Each point is reached from the start by the listed moves, each made once or not at all, plus a little noise. Is the number of moves made odd or even? Then give how often each move was made.
(in the rows, 128 means zero)

Moves:
(1): [117 191  79]
(2): [ 79 147 137]
Start: [119 173 118]
Points:
[120 173 117] -> even (0, 0)
[ 71 192 126] -> odd (0, 1)

Moves:
(1): [198 160  94 187 119 143 139  66 131]
(2): [146 170 129 112 132 128 134 162  85]
(3): [143 102 104 147 100 166 188 144  73]
(4): [110 128 121 165 133 149  99 111 135]
(5): [139  96 133 130  71 154 133 164 159]
(6): [131 112 150 133 110 125 108 113 118]
Start: [126 122 141 135 109  98 118 160 151]
Points:
[178 153  99 230 103 132 101  82 158] -> even (1, 0, 0, 1, 0, 0)
[200 137 128 198  83 110 111  82 143] -> even (1, 0, 0, 0, 0, 1)
[215 112 104 217  52 148 168 102  89] -> odd (1, 0, 1, 0, 0, 1)
[207 124 112 197  43 136 136 133 183] -> even (1, 0, 0, 0, 1, 0)
[228 147 135 186  29 134 121 154 132] -> even (1, 1, 0, 0, 1, 1)

Moves:
(1): [161 142 129 114 142 142 116 127 150 112 153 115 144 125]
(2): [124 136 129 116 125 164 185 112 104  98 140 143 118 134]
(3): [132 144 131 119 113 130 126 128 132 125 128 120 106 146]
(4): [111 139 148 149 145 120 154 154 123 147 163 134 127 138]
(5): [123 113 141 133 133 148 122 130 134 109 128 139 112 144]
(6): [123 119 159 124  97 131 135 131 144 127 134 150 134 132]
(7): [137 110 116 114 130  96 155 155 116 129 156 101 115 135]
(8): [121 117 125 117 135 133 127 149 141 132 110 114 138 131]
(9): [ 98 103 106 138 105 135 118 101 127 133 165 110 137 112]
(10): [144 104 121 120 140 106 119 118 134 157 133 136 127 121]
(11): [122 136 116 115 111 125 130 127 120 100 138 159 146 129]
Start: [136 105 106 131 128 130 115 147 151 147 139 150  82 124]
Points:
[148  64 121  89  84  96 134 169 162 125 189 187  57 162] -> even (0, 0, 1, 0, 1, 1, 1, 0, 0, 1, 1)
[103 116 125 101  78 185 181 152 166  96 245 172 109 145] -> even (1, 1, 1, 1, 0, 1, 0, 1, 1, 0, 1)
[155  71  74  97 125  73 134 163 135 149 183 163  87 125] -> odd (0, 0, 0, 0, 0, 0, 1, 0, 0, 1, 1)
[117 112 105 137 132 179 176 128 142 125 249 142  96 120] -> even (1, 1, 0, 1, 0, 0, 0, 0, 1, 0, 0)
[169 100 119  82 103 159 159 123 162 100 196 214 112 125] -> odd (1, 1, 0, 0, 0, 1, 0, 0, 0, 1, 1)
[ 91  64 138 141  84 121 156 178 157 149 245 137  46 161] -> even (0, 0, 1, 1, 1, 1, 1, 0, 1, 0, 0)

Moves:
(1): [136 127 121 132 124 127 128 129 113 115 121 105 148 112 132 110 149 139]
(2): [124 123 133 124 136 130 111 132 135 125 135 134 137 122 125 117 128 122]
(3): [141 132 113 124 106 138 112 115 125 136 115 132 130 130 152 147 142 130]
(4): [144 144 124 142 132 130 130 131 123 142 110 136 160 136 146 133 140 129]
(5): [137 143 128 134 119 135 134 129 146 133 107 119 117 115 117 124 130 112]
(6): [137 136 120 141 135 147 109 125 128 112 107 114 148 126 129 119 130 134]
(7): [138 110 117 111 140 139 128 136 137 122 144 132 129 120 139 110 112 146]
(8): [137 131 118 123 130 136 139 137 103 132 129 130 128 129 127 141 136 122]
(9): [122 118 129 129 136 148 121 133 136 124 120 124 146 137 115 127 131 143]
(10): [115 151 125 112 119 120 106 128 121 153 114 126 116 117 139 137 141 128]
(11): [124 121 132 118 135 115 109 131 139 131 116 129 129 122 116 128 128 123]
(12): [139 122 128 124 116 134 121 132 123 123 118 138 131 124 131 120 124 134]
(13): [121 120 130 138 132 130 120 110 130 126 112 130 135 111 127 123 138 137]
(14): [129 135 123 121 129 127 155 127 123 111 124 137 141 132 135 134 152 144]
(15): [132 134 109 140 132 116 126 116 117 140 139 155 112 125 108 139 138 131]
(16): [136 136 135 142 137 122 121 120 128 135 137 120 119 124 123 145 128 138]
(17): [146 142 126 133 128 121 124  98 105 141 125 130 142 138 131 123 149 126]
(18): [113 118 138 127 135 123 118 135 137 128 127 130 118 138 129 122 137 126]
Start: [139 136  99 131 135 132 142 132 131  97 136 150 159 129 114 125 125 115]
Points:
[154 122  98 152 161 170  67 130 150  83  60 158 249 109 107  96 149 142] -> odd (0, 1, 0, 1, 0, 1, 0, 0, 1, 0, 1, 1, 1, 0, 0, 0, 0, 0)
[152 125  61 139 156 187  95 109 165  74  88 178 193 104 110 107 183 160] -> even (0, 1, 1, 0, 1, 1, 1, 0, 1, 0, 0, 0, 1, 1, 1, 0, 0, 1)
[129 149  77 141 180 136  68 119 106  92  84 148 202  86  82 130 226 165] -> even (1, 1, 0, 0, 0, 1, 0, 1, 1, 1, 1, 0, 1, 1, 1, 1, 0, 1)
[177 126  72 128 151 145 142 103  79  93 129 138 201  98 131  91 169 146] -> odd (1, 0, 0, 0, 0, 0, 1, 1, 0, 0, 0, 0, 1, 0, 0, 0, 1, 0)
[199 178  97 169 152 156  98 119 107 116  79 149 207 128 119 117 174 105] -> odd (0, 1, 0, 1, 1, 1, 0, 1, 0, 0, 0, 1, 0, 0, 0, 1, 1, 1)
[217 179  59 202 148 170 107  84  77 112  54 144 239  97  93 120 211 151] -> odd (1, 0, 0, 1, 1, 1, 0, 1, 1, 0, 0, 1, 1, 0, 1, 1, 1, 0)
[200 197  77 154 141 145  79 112  58 123  81 131 236 103 144 119 200 134] -> odd (1, 1, 0, 1, 0, 1, 0, 1, 0, 1, 0, 1, 0, 0, 0, 1, 1, 0)
[209 149  73 139 169 145 117 124  83  80  88 143 244 121 144 102 202 168] -> odd (1, 0, 0, 1, 0, 1, 1, 1, 0, 0, 1, 1, 0, 1, 0, 1, 1, 1)

Moves:
(1): [130 113 119 125 125 115 130 151 140 134 114 124 118 111 119 123 127 119
 128 118 149 146 133 141 128 136 109]
(2): [127 127 127 132 136 130 121 136 137 136 136 128 131 115 130 138 119 126
 142 148 124 123 125 139 122 132 128]
(3): [122 146 138 123 145 130 123 124 136 132 123 132 137 123 130 119 118 128
 107 124 115 134 128 143 120 117 108]
(4): [127 115 119 138 120 131 126 115 128 132 126 129 117 135 147 135 125 131
 120 135 119 121 134 126 109 121 134]
(5): [128 123 130 119 148 118 122 104 145 150 100 152 131 135 142 161 138 120
 132 146 101 109 123 120 142 131 116]
(6): [125 144 143 104 143 147 108 127 110 121 126 104 131 146 141 125 128 109
 123 125 131 116 124 134 133 147 111]
(7): [127 142 133 141 113 126 136 127 116 139 130 126 130 133 127 141 126 129
 133 104 129 130 134 119 125 128 116]
(8): [123 146 135 109 135 125 110 134 139 113 116 116 124 135 127 129 107 121
 132 127 139 122 118 126 113 131 113]
(9): [118 127 133 104 114 131 113 120 122 121 136 125 154 136 153 122 141 122
 137 168 110 144 137 136 122 113 141]
(10): [108 121 148 124 124 139 113 100 107 132 148 135 149  97 144 118 125 144
 123 135 120 130 113 126 113 129 130]
(11): [119 118 128 116 131 123 136 137 122 133 124 143 154 135 130 114 109 127
 112 139 131 120 129 121 134 127 131]
(12): [140 136 135 116 137 139 141 135 146 126 113 146 128 137 135 125 109 158
 154 121 141 137 131 137 136 112 127]
(13): [134 133 132 132 131 135 147 128 133 123 125 112 128 133 137 139 132 139
 124 113 138 155 136 124 122 132 129]
(14): [118 130 138 130 122 118 108 129 144 115 119  97 122 135 136 122 140 120
 142 118 129 127 101 131 146 113 140]
(15): [102 120 132 119 115 150 123 119 116 130 120 131 100  92 137 158 122 115
 112 103 129 103 123 148 109 147 126]
(16): [122 132 117 160 119 122 112 119 137 123 132 138 147 123 147 122 126 124
 134 122 130 134  91 131 131  93 139]
(17): [134 129 135 128 129 111 122 133 148 119 123 133 119 134 126 136 131 127
 127 131 127 119 127 136 133 133 117]
(18): [109 130 137 136 139 122 131 115 118 130 116 127 132 124 116 129 138 133
 124 116 134 133 133 124 137 127 120]
(19): [134 120 127 109 136 138 121 129 140 107 118 113 141 141 136 129 119 142
 105 117 123 130 134 138 139 143 140]
(20): [119 127 136 120 142 135 103 134 122 130 131 148 128 126 126 126 117 136
 136 129 137 124 117 133 135 147 137]
(21): [122 134 139 122 127 123 126 121 129 136 117 128 137 134 149 131 113 120
 116 137 128 114 152 112 146 134 119]
(22): [125 108 126 121 122 124 149 111 133 121 127 121 134 126 128 130 117 122
  99 123 122 145 135 134 132 126 131]
(23): [123 131 144 119 152 129 121 131 126 125 132 129 121 143 119 137 126 128
 118 110 125 131 133 118 147 123 107]
(24): [132 132 142 120 132 150 130 120 146 124 126 123 134 129 115 136 125 142
 123 123 133 149 121 146 113 120 137]
Start: [122 129 120 127 119 123 132 131 113 118 111 137 128 123 127 128 132 113
 100 140 132 132 132 128 140 114 144]
Points:
[106 117 154  63 142 166 109 134 132 104 109  98 163 121 152 142 112 106
  89 162 154 209 137 191 121 144 142] -> even (1, 1, 0, 0, 0, 1, 0, 0, 1, 0, 0, 0, 1, 0, 0, 0, 0, 0, 0, 1, 0, 1, 0, 1)
[ 90 114 148 100 150  82  80  88 177  94  23  95 164 153 186 155 130  68
  48 112 128 126 108 148 228 116 106] -> even (1, 0, 0, 0, 1, 1, 0, 0, 0, 0, 0, 0, 0, 1, 0, 1, 1, 1, 1, 0, 1, 1, 0, 0)
[ 64 141 162 105 158 100 114  83 141 129  41 132 157 155 163 164  91 113
  52 104 118 143 113 119 150 107 111] -> odd (0, 0, 1, 1, 1, 0, 1, 1, 0, 0, 1, 0, 1, 1, 0, 0, 0, 1, 0, 1, 0, 1, 0, 0)
[ 68 134 182  70 142 161  90  75 170  81  55 167 183 110 188 155  75 145
  37 116 125 163 129 210 157  89 150] -> even (0, 0, 1, 0, 0, 0, 0, 0, 1, 0, 0, 1, 0, 0, 1, 1, 1, 1, 1, 1, 1, 1, 0, 1)
[ 90 140 168  89 134 167 119  93 131 143  94 138 134 115 163 236 136 111
  95 131  97 152 141 153 118 117 120] -> even (0, 1, 0, 0, 1, 0, 1, 0, 1, 0, 0, 0, 1, 0, 1, 0, 0, 0, 0, 0, 0, 0, 1, 1)
[ 61 193 205  91 190 179  75 116 145 105  63 155 142 138 167 189  45 141
  73  61 168 135  91 185 112 105  76] -> even (0, 1, 1, 1, 0, 1, 1, 1, 0, 0, 1, 1, 1, 0, 1, 1, 1, 1, 0, 1, 0, 0, 1, 1)
[ 72 149 176  82 153 148  52  70 142 148  88 146 219  93 217 143 113  88
  83 206  95 154 102 176 130  87 102] -> even (1, 1, 1, 0, 1, 1, 0, 0, 1, 1, 0, 0, 0, 0, 0, 1, 0, 0, 0, 0, 1, 0, 0, 1)
[ 16  81 177  61 141 125  84  59 124 137  60 128 181  85 201 186 103 100
  13 122  75 139 131 172 145 109 102] -> odd (1, 1, 1, 1, 1, 0, 1, 0, 1, 1, 1, 0, 0, 1, 1, 0, 0, 1, 1, 0, 0, 1, 1, 0)
[100 159 179  99 134 126 114 142 140 100  86  98 124 124 146 139 100 147
 129  60 177 187 106 125 147  93  90] -> even (1, 0, 0, 0, 0, 0, 1, 1, 0, 1, 0, 1, 1, 1, 0, 0, 0, 0, 0, 0, 0, 0, 1, 0)
[  7  93 192  44 130 147  56  27  75 133  65 140 184 107 240 163 110  75
  37 177  91  81 119 136 160 141 146] -> even (0, 0, 0, 1, 1, 1, 0, 0, 1, 1, 1, 0, 0, 1, 1, 0, 0, 1, 0, 1, 1, 1, 0, 0)
[114 108 118 111 130 118 128 106 125 156  77 123 125 131 164 184 115  75
  80 141 113 126 145 145 135 139  93] -> odd (1, 1, 0, 1, 1, 1, 1, 0, 0, 0, 0, 0, 0, 0, 0, 0, 0, 0, 0, 0, 0, 1, 0, 0)
[ 37 140 216  22 162 176  29  61 160 105  42 141 176  94 206 188  81 149
 114 161 119 115 100 178 149 129 154] -> odd (0, 1, 0, 0, 1, 0, 0, 1, 1, 1, 0, 1, 0, 1, 1, 0, 0, 1, 1, 1, 1, 0, 0, 1)

Moves:
(1): [128 126 134 140 138 110 129 125 136 144 117 120 119 137 144 134 125 135
 125 136 117 143 114 133 145]
(2): [129 156 103 140 114 136 122 116 142 117 134 110 124 115 122 125 111 136
 132 107 115 123 132 143 124]
(3): [139 128 155 120 106 137 140 121 120 128 129 125 130 123 127 121 124 108
 137 119 142 121 123 128 124]
(4): [111 135 129 119 118 138  91 138 115 137 137 108 117 149 130 149 137 112
 125 125 134 138 143 111 138]
(5): [137 134 140 129 136 132 134 141 134 107 127 117 134 145 142 110 114 119
 107 103 156 131 119 112 121]
(6): [130 148 120 135 114 130 115 127 131 124 131 140 119 127 144 136 146 148
 143 130 157 114 114 144 143]
(7): [117 121 145 122 106 132 119 136 131 129 138 134 126 115 130 122 126 119
 130 128 121 128 139 128 150]
(8): [125 140 139 128 120 141 123 113 137 123 121 124 145 127 129 131 108 132
 119 132 126 122 110 126 134]
(9): [134 122 119 138 151  96 116 142 135 140 129 135 135 142 121 127 130 148
 129 129 118 114 128 142 106]
(10): [127 121 125 132 114 133 112 109 141 144 111 126 140 132 120 128 131 126
 116 109 132 132 141 107 142]
(11): [135 130 116 125 130 119 105 149 122 139 115 132 132 105 130 115 145 126
 129 139 143 132 127 106 101]
(12): [134 147 113 131 136 104 129 126 128 115 124 126 114 153 129  99 128 116
 137 130 121 123 119 114 129]
(13): [123 115 141 123 120 138 136 126 117 141 142 106 139 123 129 117 133 143
 128 122 126 131 127 123 129]
(14): [115 136 121 126 139 129 129 139 146 111 126 122 107 120 129 149 124 129
 148 123 119 116 137 114 135]
(15): [129 122 118 107 131 126 146 106 112  93 113 128 116 115 128 127 114 116
 125 112 118 100 135 137 146]
(16): [114 116 154 114 110  82 125 118 137 122 143 139  98 110 119 135 115 151
 117 139 133 135 119 120 151]
(17): [153 122 133 138 107 129 131 126 141 124 128 136 125 111 114 125 148 127
 131 135  98 134 125 137 135]
(18): [155 173 126 136 142 141 133 133  88 144 125 150 152 125 107 120 123 128
 139 127 127 142 119 126 134]
(19): [118 148 140 151 110 113 106 103 109 137 131 114 124 109 124 144 155 132
 106 132 101 143 103 132 103]
(20): [119 124 135 136 127 137 134 132 120 129 105 125 131 132 121 125 130 130
 128 138 131 128 133 135 133]
(21): [107 126 128 117 135 119 130 125 148 114 124 102  97 119 107 142 153 109
 116 124 129 104 118 140 138]
(22): [136 130 131 140 128 120 111 126 125 124 137 124 133 135 137 127 131 118
 142 131 134 128 129 151 140]
(23): [131 112 134 135 133 144 115 148 139 122 126 131  88 136 118 138 123 130
 136 129 144 134 115 111 140]
(24): [141 128 146 129 146 125 116 117 129 139 140 142 120 125 132 129 124 129
 121 136 135 125 128 131 132]
Start: [111 142 115 124 129 136 125 144 117 128 138 138 142 129 140 146 102 129
 135 121 116 124 123 125 121]
Points:
[133 200 156 159  56  34  66 106 117 173 135 100 105  58  71 107 156 139
 114 107  47 136  64 111 138] -> even (1, 1, 1, 0, 0, 0, 1, 0, 1, 1, 1, 1, 1, 0, 0, 1, 1, 1, 1, 0, 1, 0, 0, 0)
[ 84 133 188  95  54 121  69  82 117 132 141 104 127 102 112 147  51 141
 106  83 112  85 143 119 193] -> even (0, 1, 1, 1, 0, 0, 1, 1, 1, 1, 0, 0, 1, 0, 1, 1, 0, 0, 0, 1, 0, 0, 0, 1)
[ 92 160 155 105 117 134  49 162 148  84  78  98  12 143 150 151 127  60
 136  84 194  72 106  57 216] -> odd (1, 0, 1, 1, 1, 1, 1, 0, 0, 1, 1, 1, 0, 1, 1, 0, 0, 0, 0, 1, 1, 0, 1, 1)
[133 177 164 121  47 115  39 117 165  44 161 128  13 120 140 147  80  92
 161  59 153  86 119  91 249] -> odd (0, 1, 1, 1, 1, 1, 1, 0, 0, 1, 0, 1, 0, 1, 1, 1, 1, 0, 0, 0, 0, 1, 1, 1)
[107 203 166 163  92  96  89 145 158  92 148 108  28  63  87 181 112 137
 114  98  68 147  55 112 187] -> odd (1, 1, 0, 0, 1, 0, 1, 0, 0, 0, 0, 0, 0, 1, 0, 1, 1, 1, 1, 0, 1, 0, 1, 0)
[110 187 135 156 129 131  67 188 125 112 117 110  43 153  96 169 142  74
 182 140  85 132 106 117 229] -> odd (1, 0, 0, 1, 0, 0, 1, 0, 0, 0, 0, 1, 0, 1, 0, 0, 1, 1, 0, 1, 1, 1, 1, 0)
[ 85 151 154 114  78 148 101 120 101 126 121  74 144 129 140 146  62 127
 133  91  85  92 126 150 169] -> even (1, 1, 1, 1, 0, 0, 1, 1, 1, 0, 0, 0, 1, 0, 1, 0, 0, 0, 0, 1, 0, 0, 0, 0)
[ 83 192 201 150  62 169  19 141 126 139 131  49  68  98 149 165 137 117
  97 103 172 120  46 106 154] -> odd (1, 1, 1, 1, 1, 1, 1, 1, 0, 0, 1, 0, 1, 0, 0, 0, 0, 0, 1, 1, 1, 0, 1, 1)

Moves:
(1): [131 158 144 160 123 144 133 137 138 127 142 147 134 134  98 108 119 124
 158 128 114 127  99 141 119]
(2): [ 95 140 118 107 124 126 104 140 120 113 107 133 137 119 117 117 122 128
 137 150 128 117 141 124 123]
(3): [124 111 108 142 118 116 111 135 132 117 131 119 140 120 140 129 132 125
 108 112 137 129 125 128 114]
(4): [119 141 146 130 129 144 118 115 120 154 140 123 141 124 120 117 122 126
 121 113 144 140 130 131 115]
(5): [121 142 134 156 133 112 136 102 133 121 131 137 126 148 128 133 144 120
 131 105 126 133 128 159 118]
(6): [119 126 115 140 108 126 127 125 131 100 125 146 108 118 155 115 134 124
 122 110 127 112 127 125 126]
(7): [123 131 121 133 137 129 151 108 138 139 132 129 138 132 109 130 141 132
 125 132 113 136 126 130 123]
(8): [103 122 139 133 110 128 121 138 120 110 129 145 150 123 113 116 122 130
 136 150 122 136 116 126 141]
(9): [126 139 133 158 127 127 133 111 128 121 143 134 116 111 132 142 153 122
 132 119 124 128 107 139 112]
(10): [125  85 113 131 123 130 117 127 119 118 133 120 162 149 130 131 119 115
  97 138 140 133 125 134 108]
(11): [123 121 136 127 137 126 110 125 127 119 129 124 128 144 120 118 134 125
 131 134 145 139 116 131 130]
(12): [127 127 124 109 144 130 132 136 143 101 107 132 135 129 145 122 136 126
 128 133 118 118 148 133 134]
(13): [138 155 106  95 153 127 146 107 122 159 117 111 102 109 127 139 127 102
 112 103 127 110 137 121 143]
(14): [138 136 147 120 117 117 125 144 163 128 118 144 122 117 127 138 143 121
 140 141 120 122 143 108 146]
(15): [138 135 116 118 137 130 154 135 134 133 133 142 126 122 124 137 122 126
 104 134 107 144 122 133 122]
(16): [163 135 120 108 123 132 140 128 154 140 144 129 121 121 155 142 124 133
 136 118 136 121 121 120 132]
(17): [ 87 141 111 138 158 113 116 121 131  92 135 102 126 149 145 117 137 112
 127 136 162 110 175 141 118]
(18): [127 111 129 118 129 120 126 139 152 117 134 117 114 125 158 133 137 122
 129 104 144 122 135 148 115]
(19): [104 125 114 106 158 126 147 112 153 109 115 107 150 151 108 158 124 101
 112 130  91 126 140 106 111]
(20): [119 133 116 116 153 132 122 113 162 158 116 103 114 129 146 145 124 116
 113 140 121 120 152 122 153]
(21): [117 127 152 148 136 124 122 135 139 151 139 138 126 147 146 129 152 121
 159 127 136 138 118 130 129]
(22): [110 110 101 144 125 128 118 120 118 107 129 124 131 121 127 121 121 110
 127 122 129 144 137 127 117]
(23): [127 136 123 134 126 117 120 107 121 134 152 103 114 124 146 118 138 115
 131 104 129 127 126 139 112]
(24): [131 119 138 138 137 110 131 125 160 145 131 130 141 119 144 124 121 122
 123 141 126 133 122 117 127]
Start: [148 116 133 136 166 110  87 130 116 110 130 157 113 131 121 136 150 119
 128 120 145 134 138 151 138]
Points:
[113 209 147 150 207  80 124  85 234  92 129 211  85  89 135 118 217  48
 126  74 116 123 126 201  97] -> even (1, 1, 0, 1, 1, 1, 1, 0, 1, 0, 1, 1, 1, 1, 1, 0, 0, 1, 0, 0, 0, 0, 0, 1)
[158  88 118  88 139 104  65 142 175 137 151 141 138 100 168 154 156  68
  80  74 189 120 151 141 131] -> even (0, 0, 1, 1, 0, 0, 0, 1, 0, 1, 0, 0, 1, 1, 0, 1, 0, 1, 0, 0, 0, 0, 0, 0)
[ 84 149  55  86 168 110  73  63 165 136 149 111  76  67 187 118 153  54
 112  53 156 114 178 153 129] -> odd (0, 1, 0, 1, 0, 1, 1, 1, 0, 0, 0, 0, 1, 0, 0, 1, 0, 1, 0, 1, 0, 1, 1, 0)
[ 72 204  16  91 249 100 143  68 185  29 133 131  93 124 141 120 159  20
 116  81  93  91 200 151  82] -> even (1, 1, 0, 0, 0, 1, 1, 0, 0, 0, 0, 1, 1, 0, 1, 1, 1, 0, 1, 0, 0, 1, 1, 0)
[ 45 155 136 224 149  65  42 131 204  16 144 197 146 113 118  86 196  76
 157 165 154 114 121 150 109] -> odd (1, 1, 1, 0, 0, 1, 1, 1, 1, 0, 1, 0, 0, 1, 0, 0, 1, 0, 0, 0, 0, 0, 0, 1)
[ 52 147 122 214 160 122 115  64 145  52 153 191 167 158  56 108 154  57
 139  84  86 164 117 169  78] -> even (1, 0, 0, 1, 1, 1, 1, 1, 0, 0, 0, 0, 0, 0, 0, 0, 0, 0, 1, 0, 0, 1, 0, 0)
[ 18 107  79 127 205  94  29 102 171  57 121 131 150 140 167 112 169  30
  92 114 115 163 170 146 100] -> odd (0, 1, 1, 1, 0, 1, 0, 1, 0, 0, 1, 1, 0, 0, 1, 0, 0, 0, 1, 1, 1, 1, 1, 0)
[193 179 146 116 205  96 132 116 221 177 192 163  63 123 154 147 206  58
 169  63 137 143 100 176 129] -> even (1, 0, 0, 0, 0, 0, 1, 0, 0, 0, 1, 0, 1, 1, 1, 1, 0, 1, 0, 0, 1, 0, 1, 0)
[ 58 112 110 180 190  85   9 117 159  64 186 118 110 135 202 124 209  61
 154  75 248 143 162 187  66] -> even (0, 1, 1, 1, 0, 0, 0, 0, 1, 0, 1, 0, 0, 0, 0, 1, 1, 1, 0, 0, 1, 1, 0, 0)
